Each row of a before or after table is a point. One or more steps were done to the points. Then noise was added and the rows were shuffled. The steps act on how far a point lies along the listed directions, d1 being the first. What was done? A step turns or swaps two directions, mirrors them in a line or flattens them onto one, adds a multiple of one to another, or multiplies one. Angles are multiples of 10 degrees, from the lower direction toward the higher: turns from -170 to 170, lines from 10 to 170 but not 90. Use the fewest steps. Two steps may share a direction if one is a turn and the other turns, adds or multiplies; they go together, in the order done. Otherwise the lowest direction goes first.

Directions:
(1): [-1.69 -1.33]
(2): [ 1.33 -1.69]
Before, 8 rows:
[[-0.28 -0.98]
 [-0.01 -0.49]
 [ 0.04  0.27]
 [ 0.60  0.20]
 [ 0.04  0.01]
 [-0.89 -0.29]
 [-0.13 -0.42]
 [-0.02  0.24]]
After:
[[-0.22 -0.21]
 [ 0.72  0.72]
 [ 0.23  0.40]
 [-0.11 -0.20]
 [-0.63  0.14]
 [-0.05 -0.01]
 [ 0.89 -0.19]
 [ 0.31  0.30]]
Steps: turn d1 and d2 by 150 degrees

Directions:
(1): [ 3.06 -0.14  0.38 -1.12 -1.66  0.58]
(2): [0.31 0.05 3.09 1.98 0.12 0.58]
(3): [ 1.38  0.12 -0.18 -0.47  3.22  1.16]
(4): [ 1.11 -2.32 -0.36  1.10  0.60 -2.37]
(5): [-0.35  0.63  1.88 -2.34  0.61 -2.00]
Before, 8 rows:
[[ 0.06 -0.12 -0.47 -0.79  0.29 -0.58]
 [ 0.31 -0.74 -1.03  0.15  0.51 -0.43]
 [ 0.19 -0.14  0.26  0.57 -0.61  0.20]
 [ 0.43 -0.51 -0.27  0.02 -0.06 -0.30]
 [ 0.53  0.33  0.78  0.43 -0.45  0.82]
 [ 0.37 -0.34 -0.71  0.17  0.11  0.27]
 [-0.28  0.01 -0.08  0.75  0.01  0.22]
 [-0.08  0.16 -0.45  0.36 -0.51  0.12]]
After:
[[-0.16 -0.36 -0.76  0.36 -0.30 -0.01]
 [-0.22  0.25 -0.59  0.40  0.50  0.33]
 [ 0.86 -0.85 -0.82 -0.06 -0.59 -0.53]
 [-0.01 -0.15 -0.40 -0.77 -0.17 -0.69]
 [-0.62 -0.48 -0.38  0.39  0.39 -0.46]
 [ 1.15 -0.10  0.07  0.22 -0.39  0.52]
 [-1.79  0.43  0.51  1.26  0.60  0.35]
 [-0.91 -0.04  0.02  1.05  0.84  0.18]]
Steps: turn d1 and d3 by -160 degrees; multiply d1 by 3

Directions:
(1): [ 3.42 -0.62 -0.17 -1.93 -0.55 -0.44  1.08  0.02  1.82]
(2): [ 0.10 -3.30  0.56 -0.43 -0.12  2.71 -1.40  0.19 -0.27]
Before (11 x 9):
[[ 1.01 -0.97 -0.17 -0.46 -0.32  0.32 -0.24 -0.05  0.17]
 [-0.19 -0.71  0.09 -0.40  0.06  0.29 -0.22  0.09 -0.08]
 [-1.02  0.65 -0.12  0.61  0.00 -0.42  0.27 -0.27 -0.59]
 [ 0.29 -0.09 -0.01 -0.35  0.03 -0.03  0.21 -0.24  0.07]
 [-0.33  0.32 -0.35  0.37  0.38 -0.13  0.23  0.09 -0.28]
 [-0.16 -0.38  0.16  0.15 -0.05  0.65 -0.04  0.05 -0.18]
 [ 0.26 -0.89  0.05 -0.23 -0.12  0.64 -0.31  0.17  0.02]
 [-0.08  1.07 -0.26  0.08  0.06 -1.40  0.54 -0.14 -0.14]
 [ 0.42 -0.79 -0.18 -0.57 -0.01  0.77 -0.09  0.00  0.10]
 [-0.31 -0.58 -0.16  0.19  0.09  0.44 -0.82 -0.10 -0.36]
 [-0.25  0.95 -0.20  0.67  0.22 -0.78  0.40  0.17 -0.04]]
After (11 x 9):
[[-0.40 -0.65  0.22  0.24 -0.01  0.88 -0.25  0.05 -0.30]
 [-0.15  1.82 -0.42  0.22  0.10 -2.04  0.87 -0.18 -0.08]
 [-0.54  1.62 -0.29  0.94  0.33 -1.19  0.52  0.13 -0.21]
 [ 0.50 -1.49  0.18 -0.38 -0.15  1.04 -0.46  0.25  0.05]
 [ 1.83 -1.56 -0.14 -0.93 -0.44  0.55 -0.16 -0.02  0.57]
 [-0.77 -0.92 -0.07  0.39  0.16  0.82 -1.15 -0.06 -0.58]
 [ 0.67 -0.16  0.02 -0.60 -0.02 -0.04  0.33 -0.26  0.24]
 [-0.77  0.56 -0.37  0.57  0.45 -0.27  0.16  0.02 -0.48]
 [-0.23 -1.09  0.17 -0.42  0.01  0.56 -0.40  0.15 -0.11]
 [-1.94  1.18 -0.14  1.18  0.19 -0.69  0.16 -0.25 -1.07]
 [ 0.83 -1.34 -0.14 -0.90 -0.13  1.14 -0.16  0.08  0.29]]
Steps: multiply d1 by 2; multiply d2 by 1.6

Directions:
(1): [-1.33  0.82 -1.99 -0.12  0.10  0.97 -2.56 -1.51 -1.84  1.74 -2.27 -0.18]
(2): [-1.27  0.94  0.54 -1.36  1.50  2.07 -0.28 -0.98  2.02  0.27  0.92  3.24]
(3): [ 0.76 -0.72 -1.84  0.66  0.16 -1.30 -1.66 -2.07  3.32 -1.54 -0.24 -0.79]
(4): [-0.32 -0.30 -1.61  1.12 -0.45  0.34  2.86 -3.27 -1.26  0.25  1.69  0.24]
Before, 12 rows:
[[ 0.79 -0.52  0.30  0.30 -0.35 -1.00  0.56  0.97  0.35 -0.46  0.24 -0.54]
 [ 0.23 -0.35  0.27 -0.07 -0.02 -0.04  0.52 -0.29  0.13 -0.49  0.32  0.19]
 [-0.27  0.35  0.71 -0.17  0.26  0.51  0.61  0.52  0.13 -0.17  0.59  0.75]
 [ 0.19 -0.46 -0.02  0.29 -0.16 -0.26  0.54 -0.16 -0.09 -0.13  0.44 -0.19]
 [ 0.10  0.22  0.64 -0.04 -0.05  0.23  1.17  0.37 -0.27  0.14  0.61  0.42]
 [ 0.64 -0.72  0.19  0.67 -0.13 -0.50  1.52  0.16 -0.20 -0.71  0.85 -0.36]
 [ 0.14  0.11  0.03 -0.23 -0.15 -0.02 -0.18  0.55 -0.57  0.25 -0.63 -0.49]
 [ 0.20 -0.02  0.64 -0.20 -0.13 -0.05 -0.17  1.12 -0.08 -0.05 -0.31 -0.55]
 [ 0.10  0.15 -0.12  0.12 -0.09  0.01  1.02 -0.56 -0.38 -0.08  0.61 -0.04]
 [ 0.74 -0.29  1.07  0.28 -0.35 -0.55  0.97  1.42 -1.57  0.15  0.18 -1.10]
 [-0.33  0.14  1.33 -0.34 -0.02  0.24  1.01  1.17  0.04  0.02  0.55  0.43]
 [ 0.07 -0.09  0.09 -0.27  0.33 -0.04  0.10  0.06  0.63 -0.48  0.19 -0.09]]
After (12 x 12):
[[-0.10 -0.02 -0.03  0.02  0.11  0.40  0.92 -0.68  0.31 -0.10  0.74  0.23]
 [ 0.02 -0.21  0.87 -0.12  0.05 -0.27  0.81  0.37  1.48 -0.75  0.76  0.19]
 [ 0.81 -0.63  0.28  0.69 -0.12 -0.55  2.03 -0.62 -0.10 -0.56  1.46 -0.44]
 [ 0.59  0.02  0.13  0.04 -0.22 -0.67 -0.08  0.53 -0.01 -0.33 -0.10 -0.81]
 [ 0.61 -0.10  0.51  0.10 -0.11 -0.53  0.45  0.65  0.82 -0.50  0.28 -0.23]
 [ 0.14  0.11  0.62 -0.03  0.24 -0.04 -0.04  0.72  1.00 -0.71  0.38  0.25]
 [-0.06  0.08 -0.06 -0.16 -0.01  0.38  1.00 -0.26 -0.47  0.17  0.31  0.15]
 [ 0.42 -0.45 -0.90  0.51 -0.15 -0.63  0.60 -1.01  0.73 -0.37  0.50 -0.06]
 [-0.08 -0.02 -0.27 -0.24  0.39 -0.03 -0.32 -0.28  0.58 -0.28 -0.06 -0.14]
 [ 0.78 -0.84 -0.48  0.88 -0.12 -0.93  0.27 -0.12  0.56 -1.00  0.13 -0.96]
 [ 0.32 -0.42  0.02 -0.07 -0.03 -0.31 -0.29 -0.12  0.32 -0.58 -0.19 -0.24]
 [ 0.30 -0.51 -0.17  0.29 -0.18 -0.49 -0.05  0.05  0.07 -0.22  0.00 -0.49]]
Steps: turn d1 and d3 by -60 degrees; mirror d2 and d4 in the line at 150 degrees
